Each row is a point. Two turns around zero, p and q, are shown by what they do to some points. Write where each new point lands after one turn and then the other. Backwards means that the second turn is done in reverse. Each puzzle has new turns, and all numbers are rounded.

Turn p:
[-0.19  1.04] => [0.19 1.04]
[1.27 1.69] => [1.78 1.14]
[-2.70 -0.82] => [-2.82  0.18]
[-0.05 -1.14] => [-0.45 -1.05]
[ 1.67 -0.77] => [ 1.29 -1.31]
Turn q:
[-1.97  1.82] => [-2.58 -0.74]
[-0.61 -1.33] => [ 0.82 -1.21]
[ 2.07 -0.76] => [1.72 1.37]
[0.51 0.27] => [0.03 0.58]
Where do these land?
q, then p: [-0.25  1.29] => [-0.99  0.86]
p, then q: [0.91 1.24] => [-0.05  1.54]
q, then p: [-0.67 -2.53] => [ 1.03 -2.40]

Turn p:
[ 2.29  1.60  0.11 -1.62] => [ 1.50  0.94 -0.80 -2.58]
[-0.10 -0.27  1.41 -0.76] => [ 0.95 -0.44  1.22 -0.27]
[-1.03 -2.38 -0.16  2.42] => [-1.29 -2.18 -0.33  2.47]
[-0.38  1.01  0.75  0.36] => [0.90 0.77 0.18 0.66]
[ 0.11  1.10 -1.47 -2.08] => [-0.90  1.69  0.22 -2.00]
[-1.57 -1.02 -1.11  2.96] => [-1.69 -0.63 -1.03  3.03]
[ 0.66 -0.06  0.47 -1.28] => [ 0.52 -0.16  0.55 -1.30]
Turn q:
[-1.00 -0.65 -0.74 -3.78] => [ 2.35  0.81  0.45 -3.14]
[ 0.40  1.21  0.10 -0.66] => [ 0.80  1.01 -0.51  0.39]
[-0.73 -0.57  0.68 -0.71] => [ 0.15  0.28  1.11 -0.71]
[-0.81 -0.03  0.49  1.32] => [-1.51  0.09  0.43  0.39]
[-1.21 -0.17 -0.88  1.91] => [-2.30 -0.42 -0.63 -0.25]
[3.34 0.21 0.34 1.91] => [ 0.52 -1.76 -0.86  3.29]
Where do these land?
q, then p: [ 0.98 -2.48  0.33 -1.81] => [ 1.22 -2.44  0.42 -1.70]
q, then p: [0.79 0.22 2.49 1.89] => [ 1.13 -0.57 -0.29  2.96]
q, then p: [-1.40  0.96 -1.08  1.19] => [-1.46  1.61  0.69  0.49]
p, then q backwards: [ 1.25 -0.44 -0.44 -0.55] => [-0.43 -0.63 -1.25 -0.32]
q, then p: [-1.61  1.74 -1.30 -0.71] => [-0.72  2.47 -0.02 -1.10]
